Each wall is flat, endless, passes through zero and stands at right angles to its row. A trip goes straight from one point to another. List the walls that it crosses, first one first.

Walls:
(1): [-27 -31]
(2): [ 37 -24]
(3): [ 8 30]
(4): [-17  -5]
(5): [ 40 -59]
Trips:
[33 40] to [7 0] => 5
[-13  -6] to [17 -9] => 5, 2, 4, 1
[-44  13] to [ 42 -33] => 3, 5, 2, 4, 1
[ 27 -36] to [ 0 -6] => 4
[ 59 -19] to [ 28 -49] => 1
[-24 -46] to [28 -5] => 4, 1, 3

Walls:
(1): [ 17 -34 -27   8  14   7  -4 -19 -40   4 -11]
(2): [  7  22 -17   0 -14  -5  17  -4  10 -24 -27]
(3): [-19   4 -33   4 -28 -20  31   4  -2  17   5]
(4): [ -8  -6 -31 -14   3   6 -23  -8 -18  -2  -9]
(5): [ 21  16  13  20  -7 -31 -23 -30  51  -3 -19]
(6): [ 15  20  34  15  -7  -7  -1  19  60 -25  -7]
Trips:
[  0 -31 -11   7   0 -12  17  11   0  37  -3] to [-29  12   5  -2 -32  -8 -11  19 -12  19 -22] => 4, 1, 2
[-40 -20   3 -11 -24  37  26  35  27 -18   2] to [ -9  24 -19 -28 -33   3   0   3   7 -17  13] => 4
[ -5 -15 -24 -27  -8 -20  11  14 -24   3  -8] to [ 18  -2  -6  -3 -29  39 -17   6   4   7  32] => 2, 3, 1
[-21 -20 -12 -23   1  10 -22  21 -10  39  -6] to [ 22 -20  -8  17   9   1  36   6  -7   5 -26] => 2, 4
[ -7 -32  32  19  -6  32  38 -29   6  14  14] to [  2  54   5  -8  25 -15  14  16 -15 -31 -11] => 6, 1, 2
[-20  -4  25  37   8  14 -10   5 -15  12 -14] to [-14  -1  24   2   8  16  16  15  -2 -13  14] => 6, 1
[-16  29 -18 -24  31  16   4 -29  11 -23   1] to [ 11  -8  10   8 -11  -3 -10  22 -42  11  -2] => 5, 1, 2
[ 16  58  50 -31  22   6  23 -18  26  22   9] to [ 11  25 -27  -1  -5  -3 -20 -24  -6  13  51] => 2, 6, 3, 4, 1
[-17  21  -5   3 -24   3  19   3  35 -11  18] to [  8   1 -11  10 -16   8 -21   4  17 -21 -21] => 4, 3

Walls:
(1): [ 32  18   0   6 -15  -3 -12  -9   7  13 -16  11   1  15   4  10 -20 -13
 -13   5 -22  28   5  -3  -2 -17 -21  29 -28   5 -31  -7]
(2): [  0 -15  17  24  -5   0  11 -14 -30   2 -15  -2   5  -3  -5 -17  10  11
 -12  -3  -6  -2   7   2 -15  -4  16  12   2  -7 -10   9]
(3): [-13  -7  26 -47 -22  -6  -4  -7   9   0   8  -8 -35  -1   1  -7   6  -9
 -13  30   9   6  45 -17   9  -2  -8  14 -24   7  -4  -4]
(4): [ -2 -11  -4  15  24   5  -1 -10  -1 -14  14   3 -52   9  20 -24  -6 -11
   7 -29   0 -12  10  23   8  -8   4  23  11   1  -5  -7]
(5): [-18  40 -22   4  20  19   5 -17   7  29 -17   1 -33   3  -8 -23   9  -4
  10 -17  -1  -5 -15  -1  15 -25   1  21   9  10  13 -17]
(6): [-26  11   4  -1 -17  23   3 -12 -18 -15  13   8  -6 -14   9  33  15  -1
 -25 -11  32 -24 -10 -12  21 -23 -22  -5   7 -11  28   7]
(7): [ -5  21 -24  28 -13  10  -9  17 -26   0 -11  13 -11  23  -9  26  10  18
  -9  -9  -6  -1  -9  16  -8  -3 -11  11 -10   6  -2 -20]
(8): [ 22  19  10 -20  35  19  26 -31  27 -27  30 -11 -19  25  -4 -14  -7  17
  21 -11  -2  21  13  -9   7 -12   0  -5  -7  -4  21  -1]
Trips:
[  4  11  14  19  -2   6   5 -16 -25   3 -10  12  -1  43  47   5 -18 -15
  -3 -13 -23   8 -27  60 -11  -5   6   8 -21   4  -7   2] to [-14  11   6  -2  -6 -11  33 -12 -11 -22   7  16  10   9  -5   8 -30  -5
  -6  13 -18  12  36  -4  27 -17 -19   3  -6 -10 -21  26] => 8, 5, 3, 6, 7, 4
[-13   4  -1 -28   3   9  11  -3 -10   6  -3 -17 -25  -2 -28  16   5  -9
   6  17  -4 -10  31 -12   0   3   6  30  32 -15  -5  -5] to [-17 -11 -14   4  18   6   5   8 -15   1 -18 -22 -24 -22  -3 -14  -9   0
  20 -24  18  18  -3  -3  24  -4 -19   1  15  22  -2   5] => 2, 3
[  8  -5 -31  17  21  -4 -17  19 -13  12 -14 -20  -4   2  19 -22  22  18
 -20  -8  -5   2 -14  13  -5 -42  -3 -34  -9  -7  -2  16] to [ -2  29  16   2 -34  -7  -1  -1  10 -29 -14 -17  12  12   9 -25 -20   5
   1 -42  -6 -13   7  36  11  -6  12  -2 -48 -20  18   6] => 1, 8, 6, 5

Walls:
(1): [ -9 -12   6  16   9   1  24  -3  16  27   3   9   8   9 -15 -16   3   1
 -16   8  -8  -3  -2  17   0  10  16  -8   9   6   9  -2  -3   8   7   4
  27  16   1  15   1  12  13 -25  -1   4  15 -12]
(2): [  1  -5  -5  -3  -6 -18  21  14  -1   0   6  13   8  -4   5  -8   3 -40
  -7  -7   8   7   7  16 -19  -1 -18  22   8 -14  15   0  -5  12  -8  -4
   7   0   2  -1  19  -9  -1  -4  -4 -19  10   9]
(3): [ 15   4 -11   4  -3  -8   7   8  -2   0  10  -9  21   3 -12  -7  -7  -1
  -2   2  22  -4  -4   5   3  16   0  -4   1  15  -1  -1  -7   2  15  -3
 -18   5  13 -10   3 -11 -10   3   9   2   4  13]
(4): [  5  -6 -23  -1  21  28  12 -10 -16 -14   8   5   9  12   5  -1  13 -16
   8   4  11   7  -9  -4   5  -2  -9   1   6  -3  -7  -2  -1   3 -23   8
   5 -11  21  14  -2  17  -3  15  20   6  -4  14]
(5): [-17 -10  -1  11 -15 -14   5   1   0  12 -17 -36  -1 -15   9  -6   0 -14
 -10   3  -3   4 -11   9  20  -1  11  12  -4  -9   2  -1   1  -7   0  -8
   2  16   3  -3  -6  19   5  13  16  -2   4   5]
(6): [ -2  -2  15  21 -14 -15   6 -19  -3  -8   2  13 -11 -19  20  -9 -23  -8
  -7  16   5  27  -9  12 -14   7  -8   8 -16  -4  -8 -22 -21  19   4  16
  -9  20  -1   5  18   5  16  -2  27 -14  13  11]
Trips:
[-22  -2   1  15 -60 -18  -4   8 -27   5   6  -1   2 -15   7  17 -34  17
  17  -3  21 -19   0   8   7 -25   0 -11 -12  -3  -5   5  -3 -15  13 -22
  13 -14  15   1  -3  -9  10  17  -4  29  -8 -28] to [-13  10  23  -5   0  -2  -4 -27   0  19  -7  -1   8 -21 -12   9  -5  -3
 -24  -9   3 -25 -14  -2   6   6 -10  -9   9   5  -6   7  -4  -2 -14  -4
  -1   8  -2 -12  -1   6  -4   4   1  -5  -3 -23] => 3, 1
[ 14  14  -5 -23  -6   3  -9 -18   8 -16  -7  -7  -5   7  -1   3   7  -8
 -13   1 -24   5  -7  -5   1 -25  -4  -9  18   1  23   8 -14   4 -12   2
 -17 -17  -7  17   6  -5   6  -1  -4 -34  -5   3] to [-11   2  18   7 -12   7  -9  -7   1 -12  19  -4  -1 -19 -12   4  32   3
  22 -16  -5  10 -11  -9 -21   7   9   6  -7 -17   7  13  -2  11   0   1
  -2  -5   4  -3   5 -19  -8  11 -21   9   3   9] => 4
[ 15  19   3   0   4  -6  -6 -24  10 -23  -1  -1 -17   2 -11   1  28  -3
   9   6   2  -2 -31   6   0   7   6 -10 -12  -8   2   2   4   3  -8 -15
  11   0   2   9   9  -5 -16  -1   6   8  -9   8] to [ -2  -3   3   9   8   3  -8   1   2  -6 -10   0 -12   7  -6   6 -21  -7
   8  -7  -3   8  -5 -10  -1 -26  -6  -7   9  -5  -8 -18  11  -3 -15  -6
 -10   3 -14 -19  -9 -27 -23  -4   9  -6   2 -17] => 4
[ -4   8   5  -9  -7  -6   2   5 -21 -13  -6  14 -13  -6   3 -13   4   4
  -3 -13  13   6   1 -20  16   5 -13  -1   9  12  -9  -3  -1   6  -1 -17
   4 -20  -5  -5  24 -10  12  -8  -4  -1   9  -5] to [ 14 -10  22  21  -2 -11  -5  -6  12   2  15   8  20  -4 -13   4  20  16
  19  -3   4 -19  -8   8   5 -11  -8  -4 -20  15   3   2   0   0  -7 -13
  -1  -3  22   7 -25 -19   5   3  -5  10  14  25] => 3, 6, 2, 1

Walls:
(1): [ 19  21  -6  20 -10   3 -10  40  13  -3 -11   9  -1  18  10  27   2  -1
   0   0   9  11 -25   3 -14  25  -7  18  18  11   5  15 -20  17   3   9
   3 -17   5  -5   5   5   1 -18  18  -6   7  -6]
(2): [ -2 -10   8  20  -3  -9   2 -17  16  16  10  11   6 -44   8  -1 -20   7
 -28 -19  14   4  33 -21  18   0  28  -1  16  18  23   0  -1  -3   3   8
  -9 -10  21  -8 -13 -12   1  -6  18 -29  -5   0]
(3): [ 12 -18  12  21 -23   6   9  16  26 -11  24 -30  -9  -9 -25  -1 -17  -4
  11 -13 -21 -25 -20  -6  16 -21   2 -32   6   9  13 -12  11  -3   9  25
   3   5  26  16 -15   4   8  -4  -5   1   6  19]
(4): [  3 -42   3  -2 -15   7   6  33  -8  -4 -37   7   9   8  -5  32  10 -21
   6  -3  26  23   3   6   0  30  11  34 -14  15 -12  -6  17 -15  13 -12
  -2   5 -11  24   9 -21  -9  -2   5  -3 -19   0]
(5): [-33 -33  27 -11   1   2  11  10   7 -18  26 -34 -20 -15   6   8  -5  14
 -31  -9  -3 -17 -11  13  -2   3 -20   0  -7 -60  -8  -1 -35  22 -13  15
  -6   3  -7   1  -5  10 -23  15  17   2   6 -11]
(6): [ -5   2  13  11   1  14   5 -31   1  -2  10 -13  17  27   5   4 -18 -14
  24 -38 -16  24   0  -6 -14  14  16   4 -17  -9   6  -7  14   5   4 -18
   0 -30 -10  11  10  10  22   7 -25  -5   2  -9]
(7): [  5  42   4 -16 -18  -2 -13   0  13  -8   2   5  26  -9  19   3  13  15
 -24  15  26 -16 -17  -6 -15  -5  10   7  -8  25  12   2  -7  -7   0  -7
  -9  -8  21   4   9  12 -23 -20  27  -8  13 -12]
(8): [-38  -7   4  28  20 -26  -7  -2   6 -37  -6   1 -15 -24   1   5  -1 -31
   0 -17  11 -31   1   7  -9 -27  -4   5 -25   7  13  -1   3  14  29 -27
 -18  -4  -3  26 -16   8  -8 -25   6  18  14 -12]
Trips:
[ -4  -9 -31   3   8   1   8   0  -4  -8   1   1  -7 -23  27   6  -3  -1
 -32  -1 -11 -14  -8  -1  -9  -9   2  -8 -17  -5  19  -5 -29 -10   1 -12
   6   1  23  26  -5 -23  12  33 -29   9 -27  17] to [  8  18  19  -9  -8 -21  -2   2 -15  13  16   0  -8 -19  -2 -24 -14 -19
 -27 -27  31  11 -21   6  30  23  -2   8 -21  16   9 -11 -13   1 -16   3
 -19   1   4  17 -37  18  16   1  27 -38   8  -4] => 7, 1
[ 16   6  -4  -4  -2   7 -13 -11   3 -16  -4 -19   3  -9   4  18  23  -2
  37   8 -11 -10  24 -18  18  12 -15 -16  -9  23  11  17  17   1  -6  -4
  18  -9   3  15  24   7  19 -28  -5  -7   0   3] to [ -8 -48 -29 -29   6  20  19 -11 -50 -21 -18  -4 -25 -15 -20 -19 -22  16
 -14  16   9 -23   6 -13   2  -8 -10  34 -10  15   6  -7  -3  31 -37  11
  33 -10 -22  17   6  20   9  15   7 -11   4  22] => 1, 7, 8, 6, 3, 5
[-24  16 -12   2  -3 -19  -2   6  20 -22 -11   4   8   8 -10 -21 -12   2
  10   5  33  -2  13  35  19   3  23   3  29  17 -14   3  37  10  -2 -37
  21 -10  -6  39  47  48  16  -7 -28  -5 -31  22] to [ -3 -23  25  34  14  18  -5  20 -18 -12  20  15  -5   6   4  21 -13   4
   2   0   9  29  30  22  25   4  -5   2  12   4 -21   3   7   0   5   7
  -9  14 -22 -15  -8  -7  11   8  28  23 -10   2] => 7, 1, 2, 6, 5, 8
[  5   6   5 -13  11 -20  -5 -15  -3 -13  10 -17  -3  -4 -40   2  -5 -17
  -4  -1 -10  -7  17   3  -3   0 -20  11  15   8  15  -9   8   6  20  -3
  23 -21  16  -5  -8   1  13   6   2 -13  20 -15] to [ 14  16  18  13  -5  -9   5  16  20  16   2  24 -28  -3  14  12  -2  -7
  -6 -11   2  -7 -37  -7  15   6  -4 -10 -15  -6  12  30  -1 -20   1  22
  -7  16   8  14 -16   2  13 -16  -3  -4  22  36] => 1, 6, 7

Walls:
(1): [  0  -8 -20  26  18 -17  -7  18   8 -21 -12  -6  -1  -7   2  -7  15 -21
   7 -14  24   8   8   4 -17   1  -3  -8  10 -48  -7   1  31   7  15   4
  33 -22  -1 -24   3  -7  15  -8  -7   0 -14 -19]
(2): [ -4 -22 -14 -20  15   0 -11  14  11  18   2 -25 -13 -31 -14  23   7  -5
   3   3   6   4  17  33  26 -16 -13   1 -29  -8  23 -15  15  20 -24  16
  13   8  -4   4  -8   9   9  -7  23  17 -14  -7]
(3): [ -9   4 -12  -5 -18  21  36   8   2 -31  -4  -9   8  -8  -9   1  -8  17
 -15  12  33   1 -33   7  -6  -2   4  27 -29   1   4   0   3 -13  10  -7
 -23   8   4  24   5  -4  -5  -1   2 -27  14   8]
(4): [ -7 -23  22 -25  13 -24  16  10  12   2  -8 -30   8  25  24 -12  14 -11
  10 -22  14   2   2  12   7  19  13 -10  34  -5   4   1 -37  27  17  22
 -11  -1  37 -15   1  -9 -14  14 -31  10  18 -10]
(5): [  8   8   9  10  -2  -7  -5   6   5 -13   1  -7  19 -22   8 -19   4  20
  -4   5  16   6 -11  -2  -9   1  13 -22   8  19 -14   8 -20  33 -25 -12
 -11 -19  10   8  -7  -1  -2   4  -4  -3 -10  -5]
(6): [ 12  -1   6 -17 -22   6  -1  12  11 -10   7 -14   7  17 -24  -5 -14  39
  -4 -12  -6 -17   1   8  -9   3  17 -15 -11  18  30   0  10   4  23 -37
   8  -8   0  24  -2  15 -13 -13 -24  -4   2  -1]
(7): [-28   3  22  -1   4  -4   4 -19 -16  33  -9 -14  27  -9  -2  -2  14  16
 -15 -10   4 -19  -9 -27  25  18   4   5  -2  -8  14 -17  30  -8 -12  37
   6 -10  -5  -6 -21   0 -20  21  -1  -3  60 -22]
(8): [  1  -4 -22   6  21 -18  -1 -23   7 -11 -10   3   3  -8 -10  18  -8 -11
  13   6   4  -8  -3  -1   4  19 -10 -26   6   7  36 -24 -15   8  -6  24
   3 -15  -3  12  17  10   9  25   1 -15   0  -1]
(9): [ 11  27  -3   5   0  -9 -10   5  15  -7   1   2  -6   2  -2   9 -22  13
 -13 -26   2  12  -3  20  19 -12   3  -7 -17   9 -11   8  17   0  37 -11
  16 -25  11 -19 -12 -10  19 -10  -4  11 -20  11]
(10): [  1  -2  -9  25  24  -1 -11  -1  19  21  -7 -12   0   0   7 -25 -13  -3
  15   4  10  11   8  -9   9  11 -16  19  14   2   2  13 -14  10  27   8
  31  -2  14 -25  -3  13  -8 -19  -5  -2   0  -7]
(11): [-25  -8  19  27  -3 -11  22   0  14  27  10 -14   5 -14  -1  33  14   3
 -14 -25  -5 -11 -13  19   4  -7  -9   1 -13  -8 -18  17  10  10   7   7
  12  18  -2 -15  16  16  24 -24 -10  -4  22  29]
(12): [ 22 -18   3 -12 -20  10  21 -39 -40  -9 -21  29 -14   8  -9  -4  24   2
  12  17  -3 -15   9   7 -10 -20   5  -8   9 -14   6   2  26   4  16  32
  37   3 -26 -23  11  -6  11 -10  -4   3  -2  13]
Trips:
[ 12  12 -16  -6  -8   4   7 -17 -14 -13   3  -2  19  23   6   8 -42   9
   0 -14   2  -3  -6  12   3 -26  12 -27   1  -4  12   6  -2 -11 -14 -29
  -4   2   5   8   3   2   1  -7 -26  -2 -13   1] to [ -9  11  -1  17  -3   0   5  27 -31  -1  -3  10  -8 -11   7   6  10  13
  -9 -13  15 -10  -3  -6  -2  11 -12   9  -8 -10  32  -4  21  12  -1 -35
   7   5  -4  14   8 -19  13   7   3 -31   7  12] => 1, 11, 7, 5, 9
[ -9   7 -12 -19  -1 -20  10   0 -38   6  -3   9  11   2  20   8  -9  39
 -10   2  -7 -17   0  -6 -20   9  23   5  -3  13  25  12   7 -15   2  -4
   4  14   0 -10  10   2  15 -10 -21 -17 -21  38] to [  2   2  25  -1 -24   1   7  -2 -12 -10  -4  12   3   4   7  -3 -21  17
   4   7 -43 -16   0   5   6 -14  -7  -2 -10  10 -29  -8   7  19 -15  -8
 -17  20 -12  -7   7  17  -9  22  -5  13  14  12] => 9, 5, 7, 3
[-27  -8   0   1  -9  -2  -8  12  -4 -10  -9  -2   3 -24  -1 -27   1 -21
   9  -7  -2  -3   8 -14 -29  27 -31 -14 -25 -26  -1  16  25  20 -17 -11
 -12 -34   5  -4  14 -14 -20 -23  -2   3  18  25] to [ 11  34  -3   5 -16 -17 -17 -25 -29   4   3  -8  -6  21  -7  25 -12  -3
  -4  -6  -7 -12 -17  34   6   6 -22 -11  -5  15  -3   6 -19 -36 -28   1
 -24   0   1 -15  16  -2  -7  13   4 -26  22   4] => 10, 8, 1, 5

Walls:
(1): [ 13 -11   4  -6 -22 -26 -23  -7 -18 -17 -12 -12   9  27 -10   7  25  21
   7   8 -36  57 -18  26  -9 -28  20  -5  37  -2   8  21   1   3  12 -20
 -45 -10  -1  35  23  38 -37  -7 -14 -21  14  27]
(2): [-25   5   2  10  13  25  10 -17  -6  -7 -30  12 -32   5 -26 -24  15 -12
 -11 -13  13  19  24 -30   1  -3   0  12  29  -7 -23  15  13  14   5 -20
  12  -1 -30  25   6  16  15 -13  11 -32   5  -9]
(3): [  8  -4  40  -2  27   2  -8  15 -18 -20 -16 -53   3   8 -12 -10  -9 -24
 -11 -15 -18 -27   7   2  16   5  25 -25 -22  -3  34 -60 -11 -44  27  15
   3   2 -28  18 -17 -28 -19   7  -5  16 -20 -36]
(4): [ 15   0  10  -5 -23  46 -15  45  -8  12 -13 -26 -27  15  19  16   5   9
  -7 -31 -11   6   8  -8  17   7   9  20  -4  23  13 -20 -38   8  35 -35
   1  -4  -7  26 -58  32  -2   4  -8  29  12 -19]
(5): [ 12  -8  -8  18  16 -22 -18  23  -9 -11  -9 -14   6 -14  37   9 -23  -3
  12  13  13   5 -34 -18 -19   6  10  28   5 -19 -36   9 -30  24   4   5
 -25  29  11   6   7  10   9  10  -3  -9  -2  24]
(6): [  9  -3  24  -8   0 -16 -34  28  36  18 -25 -16 -24   0  31  29  -2 -10
  -7 -19  22 -17 -46 -17 -21 -34 -10 -34 -10  25  21  21  21  11  -3   7
 -29  20 -12 -31 -19  28 -38   1 -20  -1 -36  -4]
(7): [ 17  28  13  -3  -4  -3  -1   4  -5  -8  -4  -8 -26  12  21  13  -6  31
 -35   4 -31   5  -5  26  -7   1 -21  24  -2 -29  12   2 -41 -19 -31 -28
 -12  -6 -31 -27  35 -15  17  29   4  17  54   1]
(8): [-20   7 -11 -15  -3   5  -9  -4 -20  -3 -18 -15  18  18 -19  13  -4  -4
   5  -3 -22 -16 -37   5  57  20 -43  29   7  32  10  19  -5  -7  37  19
 -20  19   4  -1   1  15  24   4  27 -12  -1   9]
(9): [-23   0  -8  12  23 -16 -19   5  23 -37  -1  24   6  10   2 -24   6 -32
  -4   8   4 -27 -18  19  21 -39 -20 -26   1 -13  15 -46   1   4  -8  -4
   7   3 -12  20   2  20  19  14 -11 -46 -11   3]
(10): [-15 -36 -17 -14 -35  16 -41   3   5 -11 -11  -2 -12  -2  11  15   7   8
  12 -10   6 -23  20   6 -18 -23   6 -34  15  -2  11 -10 -17   7 -12  15
   7  47  -3  12   2  13 -21   1 -14 -16 -26  12]
Trips:
[  9  12   1   7   9  33   2  31   3  30   2  -2   8   4 -16 -33 -14 -29
  -2 -15  -1 -15 -12   0  11 -21   2   9  20  14 -39  -3 -18  33  -7 -12
   5   3  33 -26 -20   3  10  29  25  20  10  16] to [ 10  16 -15  -1  -6   1  13  -9  41   7  15   8  -7 -21  -8  27 -19   2
 -18   6   4   2   5 -24  -4   7   5  20 -35  -7   2  -5   7 -35 -22  -6
   9   0   4 -10   1 -40 -17  -8  -3  -9  17   4] => 2, 7, 8, 4, 5
[ -4  10  45 -33 -10  14  12   3  16  -5 -27   3   6 -12   2   0 -25   9
   6  17 -36  -9  21  -8  22  29  32  21  16   8   4 -10  38 -13  -2  -6
  38  -7   8  12 -13  -7  13 -28 -37 -10 -31 -11] to [  5  20 -36  21 -47  15   0  -9 -13   2   0 -15 -23   7  -5 -17  32   4
 -54 -24 -28  16  32  38  15  12   8 -23  -5 -30 -21 -11  34   3  33   3
  25  49  44 -29  10  11   4  25 -28  28 -17 -22] => 10, 7, 2
[  3 -16  14  20  -2   3 -18 -35 -20  12   6   0 -11 -28  16   7 -13 -10
 -11  -4  10  -2   6 -14  20 -41  -6  26 -29  18 -16  13  -1 -45 -19 -10
  -4   2  14  -7 -31  23   7  13  -4   5  35  34] to [ 14  -2 -13  16 -23  16   6 -11  -6   5  13 -19   0 -10 -23  18  13  -4
 -13   1 -24  -9  25  21 -28  -3 -21  -6   0 -37  13  -5  11   3 -12 -15
   8 -23 -11   4 -16  -5 -28   6  27  11  14  18] => 8, 6, 5, 1, 10, 3

Walls:
(1): [ 19   5 -12   8  25  -4  20  -3  -3 -21  12  21   3  28 -43  59  -8 -30
 -23 -10  25  11  -3   6  35 -18  -8  -9 -12  11   7   7   7  -1  27  24
 -17  14   2  -2 -19 -29   0   9  -4 -15   5  36]
(2): [ -1  -3  -9  20 -12  29   8 -18  11 -31   2  -4  -6 -12 -14 -27 -10  -9
  -6  26  28  -1 -27   7   5  -9   1  -9  -1  -6   2   3  16   8  -8   1
  14 -19  -6  -5  -2   2  -4  16 -16  -6  39   5]
(3): [ -4  26  10   5  26 -14   5 -26  15  11  -7  -4  -6  -3  -6 -16  12 -26
  -2  -9  20 -12  15  -2  11  10   2   0  16   7 -11  -3   6  24  28 -28
 -15 -15 -18  -9 -30 -31   2  12  22   4 -12 -18]
(4): [ 33   4  -6   0  -8 -25  27  16  25 -20  15  -8   0  -2  -7  -4  -1   7
  -2  23 -14   8 -38  24  -6 -28 -10   3  13  -1  -3  23  11  -3 -11 -16
  21  13  25 -11  21  14  23 -24   5  -4 -28 -28]
(5): [-21   9  11  -3  -6  22   0   3   1  -2 -10  -5  -1   0  13 -12   0 -26
 -21   4 -13 -32  30  20  -4  -3 -10 -18  16  -1 -11   5  -2 -24  -5 -23
 -28   1   9   0 -10 -27  11  27   7  10  -1  19]
(6): [ 20  -4  25   8   2 -15   0   3 -20  21 -19 -15  -4 -31   3 -21   6  -3
 -27  -2 -31   0  39 -21 -25  -9   9 -21  14  19  -9  -2  -8  14 -20  16
  10  -2 -27   4   4  -6  -6  -2  -1  15  45  10]
Trips:
[  4  -3  -1  12  -6  17  -9  28  12  16 -17   4  11 -10 -17 -17   3  -4
   1  16 -53  -9  21  -4  -9 -21 -21   5 -27  18  14 -30   7  -6  46  -3
   3  -3  32 -24   9  -8  -6  32   6  17 -10   6] to [ -3 -21  -5   9   7  -5 -31 -22 -13 -30 -34   2   6   1  -2   3  -1  16
   8   9  -3  -2  -4   4  -4  31 -19 -17 -33  -6 -14 -16 -10   6 -23  -3
   4   6   0   6 -25  14  34  -7  -9  25   3 -13] => 2, 5, 6
[ -5  15  39 -27  17 -19  -7  -2   6  -4   3  -5   4  11   8   1  20   1
  16  27 -38 -17   0 -11  -4 -28 -11  11  16   2  -1 -18  13 -27   2 -15
   1   2 -10 -10  -8  -2   1   1  44 -11   3 -14] to [-11  10   1   5  -4  -2 -30 -18  15   9   6 -10  -7 -34   5 -16  -8   9
  31   0  10   5  -1  17   4 -12   7 -10   8 -23 -26  24  20 -10  17   2
  19  -4  -4  19  28 -11  13  -2   2   2  25 -28] => 2, 5
[ 22  19   0  22  -1   1 -33 -14   3  -3  36  11  12 -29 -28 -12 -30 -20
   6   3   7  -5  19 -11  15   2   8  -3  37   1 -12  10  55  11   0 -16
 -26  49   9   4   7  11 -16  -3  18  -5  20 -13] to [ 27 -20  -4  -6   1   4  26 -11 -36 -12 -27   4  -8  11  -6  24 -37  11
   6  -7   4  19 -17 -31   7  12 -17  10   4  14  -7 -25 -18  21  29   4
   5  20   2   7 -41 -19 -28  13  -3  12 -34  -8] => 5, 4, 6, 2
[ 13   1  25   3   5  22  25 -13 -16   6  32   7 -36  -1   2  23 -20 -26
   0 -12 -18 -23  12   9   9 -26   8  -5   8 -27  -4  26 -48 -18 -15  13
   8  26  41  -2 -16  -1 -37  33  28   8 -10  -8] to [ 24 -19 -22 -21 -33 -30 -12   1  -5  46   2  -6  16 -13 -27  32  16 -14
  35  -3 -44 -15 -12 -29   7  -8  12 -12 -54  -3   1 -39   5   2 -30 -13
 -13   9 -17 -12 -11   9  13 -34  27  -7 -12  16] => 6, 5, 1
[-12   1  13   7  -6  -5 -24   2 -24  -4 -13  -5   9 -16   8   1   7   8
  -4  16 -11  -5  -2  -9 -12  -6   0   6   7   3  10 -17  19 -25  25  22
  -6  20  20  -4  17 -16  31  -5   6  23 -41  -9] to [-26 -15   3  -1   3  30  16  -8  20 -22  26   1   6 -14 -18 -15   7  -3
 -13  19   1 -14  32  25 -10 -21 -13  32 -29  12  14   8  12  15   9 -24
  24  -7  -1   7   6   3  -3  15 -15 -12  -9  -7] => 2, 3
[-34  -7   8  -8  20 -13  -1  -6 -29  19  16  46 -24  -2  -1  -5  13  22
  13 -18 -18  -5 -11  11  31   8 -17  12   0   1   6  19 -25 -11 -21   1
  29 -30  20  -7 -24  12   9  -6  -7 -40 -50  14] to [ 11 -11  -2   1  20   7  25 -33  10  29 -14 -22 -23   2 -19 -15  -2  12
   2  -7 -18  -3  14   4   9  -9 -10  22 -13 -16  -8   7 -14 -12  13 -12
 -18 -19 -22  -1  -2  29   5  38   9  18 -18 -12] => 3, 4, 5, 6
[  1   2 -11 -48 -23  11  24  -4  12   0   3  -3  37  31  21   9 -14 -14
  39  14 -38 -14 -13 -24  10 -16 -34 -12 -26 -24  17  17  17  18  -6  -7
  -4  14 -20  -3 -16  25  16   6 -13   3  28   7] to [  4  -6 -26 -15  -2  -5 -19  22  -9  31  16  17  16  20  -2 -29   7  -7
   1  18   1  -3 -32  -7   5   0 -34  22  -5 -23  16  37 -13  -4  -3  -9
 -27  -1 -10  -1   0  -8   7   9 -19  -6 -19   2] => 2, 5
